Each row is a point. Each copy is the shape, with its points in the same order, turned, moved and blurred by noise. Say if it was mirrored as well.

Shape (9 x 3):
[[ 0.08  0.21  0.13]
 [-0.34 -0.04 -0.25]
 [ 0.21  0.34  0.00]
 [ 0.20 -0.33  0.17]
 [ 0.07  0.27 -0.08]
 [ 0.03 -0.56  0.31]
 [-0.42 -0.37 -0.13]
 [-0.27 -0.20  0.29]
 [-0.01  0.41 -0.08]]
Copy 1:
[[ 0.12  0.29  0.28]
 [-0.24  0.12 -0.24]
 [ 0.24  0.39  0.16]
 [ 0.11 -0.29  0.29]
 [ 0.19  0.36  0.07]
 [-0.06 -0.39  0.30]
 [-0.30 -0.16 -0.28]
 [-0.37 -0.15  0.21]
 [ 0.07  0.52  0.08]]
Copy 1 is: only turned
Copy 2 (9 x 3):
[[-0.21 -0.14 -0.06]
 [ 0.14  0.30  0.15]
 [-0.17 -0.16 -0.26]
 [ 0.07 -0.42  0.30]
 [-0.11 -0.01 -0.21]
 [ 0.06 -0.42  0.63]
 [ 0.22  0.22  0.48]
 [-0.19 -0.03  0.49]
 [-0.20  0.10 -0.27]]
Copy 2 is: mirrored

Shape (9 x 4):
[[ 0.06  0.19 -0.01  0.31]
 [ 0.02 -0.51 -0.16  0.06]
 [-0.35  0.15  0.27 -0.12]
 [ 0.46  0.18 -0.29  0.19]
 [ 0.18  0.37 -0.40  0.22]
 [-0.33 -0.14  0.36  0.03]
 [-0.29  0.25  0.08 -0.20]
 [ 0.05 -0.18 -0.12  0.20]
 [-0.20 -0.25  0.43 -0.21]]
Copy 1:
[[ 0.00  0.21 -0.13  0.41]
 [ 0.28 -0.42 -0.30  0.06]
 [-0.58 -0.02 -0.02  0.11]
 [ 0.41  0.39 -0.15  0.12]
 [ 0.14  0.53 -0.40  0.19]
 [-0.38 -0.33  0.04  0.25]
 [-0.49  0.04  0.00  0.00]
 [ 0.12 -0.17 -0.23  0.25]
 [-0.32 -0.43  0.25  0.11]]
Copy 1 is: only turned
Copy 2, 9 rows:
[[ 0.03  0.25 -0.19  0.30]
 [ 0.19 -0.39  0.07  0.04]
 [-0.47  0.13  0.18  0.22]
 [ 0.28  0.27 -0.40 -0.06]
 [ 0.01  0.23 -0.58  0.07]
 [-0.25 -0.02  0.36  0.37]
 [-0.49  0.16  0.02  0.08]
 [ 0.14 -0.12 -0.10  0.17]
 [-0.22 -0.03  0.54  0.10]]
Copy 2 is: only turned
Copy 3, 9 rows:
[[-0.21 -0.03  0.21 -0.20]
 [ 0.30 -0.26 -0.04  0.27]
 [-0.19  0.41 -0.02  0.22]
 [ 0.09 -0.24 -0.01 -0.52]
 [-0.23 -0.22 -0.12 -0.46]
 [-0.04  0.29  0.17  0.37]
 [-0.25  0.37 -0.18  0.06]
 [ 0.07 -0.22  0.09  0.05]
 [ 0.19  0.43  0.09  0.38]]
Copy 3 is: mirrored
Copy 4 (9 x 4):
[[-0.21  0.33  0.06  0.19]
 [ 0.32 -0.18 -0.21  0.22]
 [-0.52 -0.07 -0.24 -0.12]
 [ 0.20  0.59  0.13  0.01]
 [ 0.04  0.61 -0.13  0.13]
 [-0.41 -0.28 -0.15  0.02]
 [-0.42  0.13 -0.36 -0.17]
 [ 0.07  0.03 -0.08  0.22]
 [-0.32 -0.37 -0.15 -0.21]]
Copy 4 is: only turned

Shape:
[[-0.17 -0.12 -0.16  0.21  0.10 -0.16 -0.27  0.21]
 [ 0.18  0.26  0.10  0.11  0.34 -0.09 -0.24  0.37]
 [-0.62 -0.38  0.46  0.32 -0.43  0.29  0.35  0.00]
 [-0.12 -0.62  0.25  0.21 -0.46  0.24  0.33 -0.13]
 [-0.26  0.08  0.21 -0.23 -0.22 -0.14  0.11  0.42]
 [-0.27 -0.09  0.64 -0.18  0.25 -0.05 -0.03  0.43]
 [-0.04  0.02 -0.01 -0.05  0.43 -0.17 -0.05  0.33]
 [ 0.05 -0.20 -0.11  0.59  0.35  0.08  0.31 -0.36]
 [-0.10 -0.14 -0.26  0.09  0.30 -0.02  0.05 -0.16]
 [ 0.05  0.04 -0.30  0.27  0.42  0.36  0.01 -0.23]
 [ 0.00  0.19  0.05 -0.03  0.27 -0.22 -0.30 -0.11]
 [ 0.00 -0.05 -0.16 -0.03  0.30  0.00 -0.35  0.14]]
Copy 1, 12 rows:
[[-0.11  0.05 -0.21  0.20 -0.08 -0.24 -0.33  0.05]
 [ 0.06  0.37 -0.06 -0.02  0.41 -0.02 -0.37  0.29]
 [-0.42  0.03  0.33 -0.02 -0.98  0.17  0.11  0.38]
 [ 0.03 -0.28  0.31  0.13 -0.72  0.27  0.32  0.21]
 [-0.01  0.08 -0.13 -0.44 -0.28 -0.03 -0.14  0.45]
 [-0.22  0.15  0.35 -0.22  0.00 -0.24 -0.22  0.72]
 [-0.20  0.10 -0.14 -0.04  0.34 -0.16 -0.14  0.34]
 [-0.39  0.19  0.03  0.47 -0.05  0.10  0.43 -0.23]
 [-0.30 -0.10  0.01  0.18  0.14 -0.06  0.06 -0.15]
 [-0.39  0.08  0.01  0.36  0.29  0.29 -0.03 -0.32]
 [ 0.00  0.33  0.10 -0.13  0.22 -0.22 -0.20 -0.12]
 [-0.11 -0.06 -0.09  0.17  0.20 -0.06 -0.40  0.06]]
Copy 1 is: only turned
Copy 2, 12 rows:
[[-0.28 -0.12 -0.23  0.00 -0.02 -0.22 -0.38  0.04]
 [ 0.16  0.08  0.19 -0.02 -0.12 -0.24 -0.46  0.29]
 [-0.70 -0.56  0.04  0.31 -0.07  0.31  0.48  0.12]
 [-0.26 -0.70 -0.16  0.13 -0.19  0.29  0.44 -0.16]
 [-0.21  0.08 -0.03 -0.16 -0.13 -0.18  0.22  0.50]
 [-0.20 -0.30  0.35 -0.24  0.13 -0.11  0.01  0.56]
 [ 0.06 -0.02 -0.03 -0.06  0.16 -0.14 -0.35  0.37]
 [ 0.15 -0.29 -0.12  0.57  0.27  0.26 -0.16 -0.35]
 [ 0.00 -0.02 -0.20  0.07  0.30  0.11 -0.23 -0.09]
 [ 0.15  0.06 -0.11  0.24  0.12  0.47 -0.50 -0.18]
 [-0.05  0.14  0.15 -0.16  0.21 -0.25 -0.37 -0.07]
 [-0.03 -0.04 -0.07 -0.25  0.04 -0.07 -0.47  0.09]]
Copy 2 is: only turned
